Every row gives one point. The points of each table are mixes of a few directions, plus a little noise. How many directions does each table use, and how many do they share? Where both have some left over, give the other angles between the two spaces (their principal angles), to ten degrees, smallest first.
In the rows, zero is written as 128.

First (5 x 3)
[[110 183  88]
 [144  80 163]
 [134 108 143]
 [109 186  85]
 [142  84 160]]
Second (5 x 3)
[[127 129 129]
 [106 168 160]
 [156  78  89]
 [154  81  92]
 [ 97 183 171]]
Directions: first 1, second 1, shared 0; angles 70

First (5 x 4)
[[163 120 114 120]
 [138 126 124 126]
 [148 124 121 124]
 [  8 154 176 153]
 [183 117 106 117]]
Second (5 x 4)
[[ 61 142 154 142]
 [129 128 128 128]
 [196 114 101 114]
 [199 113 100 113]
 [ 56 143 157 143]]
Directions: first 1, second 1, shared 1

First (6 x 6)
[[106 122  81 176 155  70]
 [108 117 198  57 104 194]
 [147 127 122 183 127 112]
 [135 129  94 185 141  87]
 [157 149 134  63 114 166]
 [114 124 141 104 126 140]]
Second (6 x 6)
[[101 104 172 130 128 124]
 [113 114 156 130 128 125]
 [ 60 102 143 125 134 140]
 [166 139 130 131 124 119]
 [231 200  11 124 124 130]
 [ 97 109 154 128 130 129]]
Directions: first 3, second 2, shared 1; angles 50

First (9 x 9)
[[139 140 119 118 147 148 103 151 102]
 [127 124 120 145 125 123 138 127 127]
 [151 152 115 115 143 154 121 149  94]
 [122 119 119 153 120 116 144 121 134]
 [ 81  78 126 165 147 101  64 141 155]
 [175 179 121  89 131 169 154 140  83]
 [125 127 155 110  96 110 173  89 164]
 [130 132 137 117 121 127 137 119 135]
 [101 100 139 141 122 104 117 115 160]]
Second (9 x 9)
[[156 159   7 125 141 142 132 196 103]
 [139 140  79 127 133 134 130 156 118]
 [134 135 101 127 131 131 129 143 122]
 [129 129 122 128 129 129 128 131 127]
 [109 108 209 130 119 118 125  82 145]
 [116 115 182 129 122 122 126  98 139]
 [125 125 141 128 127 126 128 120 131]
 [122 121 156 129 125 125 127 113 134]
 [122 121 155 129 125 125 127 113 134]]
Directions: first 3, second 1, shared 0; angles 40

First (8 x 11)
[[156 158 144 128 138 123 146  96 112 104 161]
 [ 81 156 120 137 133 116  98 158 157 136 126]
 [121  88 116 124 117 137 124 146 131 148  96]
 [122 108 126 125 117 147 113 148 130 134 111]
 [136  83 121 121 114 146 130 138 121 141 100]
 [149 122  97 133 160  38 205  60 130 155 129]
 [112 116 121 128 122 133 115 147 137 138 113]
 [148 193 178 127 124 183  93 131 106  67 186]]
Second (11 x 11)
[[ 97 149 120 135 134 113 112 143 148 134 128]
 [157 108 134 122 122 143 143 114 109 123 128]
 [104 144 123 133 133 116 116 140 145 133 129]
 [103 146 123 133 134 114 115 141 146 133 129]
 [188  87 140 115 115 159 158 100  89 115 126]
 [131 126 127 128 126 129 128 128 127 127 128]
 [  7 210 101 155 153  67  68 187 206 155 130]
 [121 133 127 129 129 124 125 131 132 129 128]
 [197  82 143 112 114 163 162  97  84 113 127]
 [107 142 124 133 133 117 118 138 141 132 128]
 [195  83 142 113 114 162 161  96  85 114 128]]
Directions: first 3, second 1, shared 1

First (10 x 12)
[[151 140 126 176 131 125 149 129 162 123 115 128]
 [126 127 128 124 128 128 126 128 126 129 129 128]
 [128 128 128 128 128 128 128 128 127 128 128 128]
 [133 130 127 138 129 127 132 128 135 127 125 128]
 [124 126 128 119 127 128 124 128 122 129 130 128]
 [143 135 127 161 131 126 142 129 151 125 120 128]
 [127 127 128 127 128 128 128 128 127 128 128 128]
 [154 140 126 183 132 125 152 129 167 123 114 129]
 [ 72 101 133   7 119 135  75 126  43 140 160 128]
 [123 125 128 116 127 129 123 128 120 129 131 128]]
Second (8 x 12)
[[148 138 114 146 132 129 140 124 116 146 119 109]
 [102 127 121  84 125 124 110 153 143  63 119 166]
 [150 133 137 162 120 138 139 107 117 173 138 104]
 [123 107 115 111 133 111 139 135 119 164 136 100]
 [142 138 120 126 115 151 117 130 125 113 130 146]
 [148 114 121 151 169 128 129 121 124 154 124 122]
 [119 121 156 136 114 132 124 114 135 142 147 130]
 [ 93 145 140 107 116 111 127 140 144  68 113 148]]
Directions: first 1, second 5, shared 0; angles 40

First (10 x 18)
[[113 195 158  28 165  72 123 114 102  36  73 145 140 139 150 147 119  94]
 [128  94 111 174 128 138 125 209 191 190 133 119 137 117 108 140  98 149]
 [112 167 147  74 132 132 126  23  46  50 143 114 114 117 164 122 155  97]
 [113 154 139  88 147 108 121 133 124  93 110 124 134 120 141 143 114 114]
 [102 137 131 113 141 136 117 127 123 112 140  99 128  99 143 145 111 118]
 [102 171 147  63 162  96 116 142 125  71  97 120 139 116 148 155 104 105]
 [149 119 126 147 105 139 139  80 100 135 141 144 117 149 123 103 160 133]
 [160  98 113 169 123 105 136 231 208 196  91 168 145 164  86 127 111 158]
 [164  56  97 237  80 177 142 137 154 229 172 135 114 142  94  95 153 168]
 [138  90 113 188  96 176 134  83 107 168 179 112 110 119 124 105 156 143]]
Second (10 x 18)
[[108 191 127 130 152  33 145 241 209 190 130 112 191 176 119 118  71 141]
 [129 139 123 156 113 117 143 112 124 161 163 116 138 149 127 100 136 137]
 [111 113 132 112 132 171 111  84  93  88 137 107 105  82 147 148 133 113]
 [167  86 126 125 123 145 123 150 141 115  68 186 108 138 102 141 145 135]
 [138 144 117 176 107  97 154 136 146 195 169 123 151 175 116  85 134 149]
 [185 125 133 121 103 110 149  83  98 110  86 203 116 192 105  94 183 134]
 [120  74 122 138 127 197 104 116 118 111 128 114  96  67 133 160 128 124]
 [162 113 143  76 126 145 121  70  78  47  63 190  95 134 125 138 171 111]
 [ 75 151 138  80 175 118 100 192 160  95 113  83 143  71 152 183  66 108]
 [ 83 144 119 167 121 145 131  96 114 168 222  46 139  96 155 113 112 128]]
Directions: first 3, second 4, shared 3
